Each row is a point. Each copy is the shape, with its points in the same order, stretched, turned, moved and blurred by noise. Some copies are also mirrored. Which?
In the rows, 128 means zero.

Shape (9 x 3):
[[ 25  77  71]
 [139 143 151]
 [115 143 125]
 [ 82  69 107]
 [109 107 188]
 [105 129 158]
 [162 154 167]
 [125  87 166]
 [122 147 165]]
Copy 1, 9 rows:
[[ 25 145  66]
 [126 128 154]
 [121 137 121]
 [ 40 117 117]
 [ 77 152 188]
 [ 96 152 152]
 [147 121 173]
 [ 71 123 180]
 [122 148 161]]
Copy 1 is: only turned
Copy 2, 9 rows:
[[ 72  84  23]
 [167 124 147]
 [145 135 118]
 [ 95  69  95]
 [169  72 130]
 [162 103 115]
 [177 134 172]
 [143  60 142]
 [175 112 132]]
Copy 2 is: mirrored
Copy 3 (9 x 3):
[[215  69 171]
 [ 90 142 137]
 [124 138 144]
 [175  69 124]
 [ 86  88 149]
 [101 114 158]
 [ 71 155 133]
 [ 99  84 118]
 [ 81 124 150]]
Copy 3 is: mirrored
Copy 4, 9 rows:
[[ 23 107 194]
 [141 125 103]
 [121 132 132]
 [ 69  81 151]
 [ 92 103  70]
 [105 122  96]
 [159 123  82]
 [102  80  80]
 [120 136  83]]
Copy 4 is: mirrored

Shape:
[[151 157 173 126]
 [156 116 115 168]
 [ 98 121 111 152]
 [148 180  96 140]
 [157 181 130 111]
 [153  10 101 147]
 [138 181 157  87]]
Copy 1, 7 rows:
[[135 178 125 118]
 [115 120 145 150]
 [ 98  97 128 102]
 [107 140  87 154]
 [133 167  80 141]
 [156  53 204 147]
 [154 182  71 105]]
Copy 1 is: only turned
Copy 2:
[[167 172 152 169]
 [144 185 120  98]
 [100 150  95 123]
 [158 174  85 147]
 [181 150 122 174]
 [138 127 145  16]
 [167 139 136 206]]
Copy 2 is: mirrored
Copy 3 (7 x 4):
[[ 98 132 172  95]
 [153 123 158 165]
 [112 136 105 154]
 [148 189 148 127]
 [131 174 161  90]
 [198  34 111 187]
 [ 97 164 142  62]]
Copy 3 is: only turned
Copy 4 (7 x 4):
[[139 123 179 180]
 [169 121  88 162]
 [120 111  87 163]
 [153  72 128 191]
 [148  81 163 170]
 [133 183  31  65]
 [113  89 194 168]]
Copy 4 is: mirrored

Shape, 13 rows:
[[110  83 137  82  80 116  81 169]
 [201 114 101 150  84 100  95 133]
 [134 160 163 155 144 171 117 148]
 [ 76  87 152 100 133 120  98  87]
 [146 208  47 100  75  98 119  78]
 [129  99  89 173 156 130  97 143]
 [128 162  98 165 145 109 134 181]
 [113 126 112  31 161 144 140 149]
 [132  66 116 111  73 102 128 141]
 [148 136 116 146 136 114 109 182]
 [104 141 145 111  21 186 101 122]
 [143 154 136 143 165 146 164 113]
 [166  90 209 146 149 171 112  86]]
Copy 1 (13 x 8):
[[ 62 166 117 151  26 139 142 148]
 [195 182  84 142  70  89 110 106]
 [155 163 135 121 152 202 131 123]
 [ 52  95 161 100  84 143 129  96]
 [118 201  64 194 188  70 169  30]
 [150 136  92  65 126 100  96 142]
 [152 182 124 130 167  93 111 163]
 [ 69 179 163 104 140 148 229 155]
 [115 118 112 157  50 107 150 152]
 [155 186 116 117 134 113 123 161]
 [ 85 136  65 216  82 207 147  88]
 [173 132 161 104 184 160 148 114]
 [173 104 173  66  71 221 127  94]]
Copy 1 is: only turned
Copy 2, 13 rows:
[[161 163  94 142 152 101  85 179]
 [246 106 133 175 141 122 112 125]
 [151 165 183 139 135 138 164 139]
 [ 94 133 114 118 134 132  99 108]
 [208  69  76 157  90 109 189 136]
 [199 143 126 149 148 198 117 119]
 [193 137 135 165 170 180 169 152]
 [108 138 117  57 174 125 153 169]
 [162  94 108 157 146 123  71 166]
 [201 153 137 153 179 157 143 144]
 [159 131 130 178  53  80 103 202]
 [131 103 176 114 142 153 177 114]
 [121 141 217 116 131 114 111  80]]
Copy 2 is: only turned
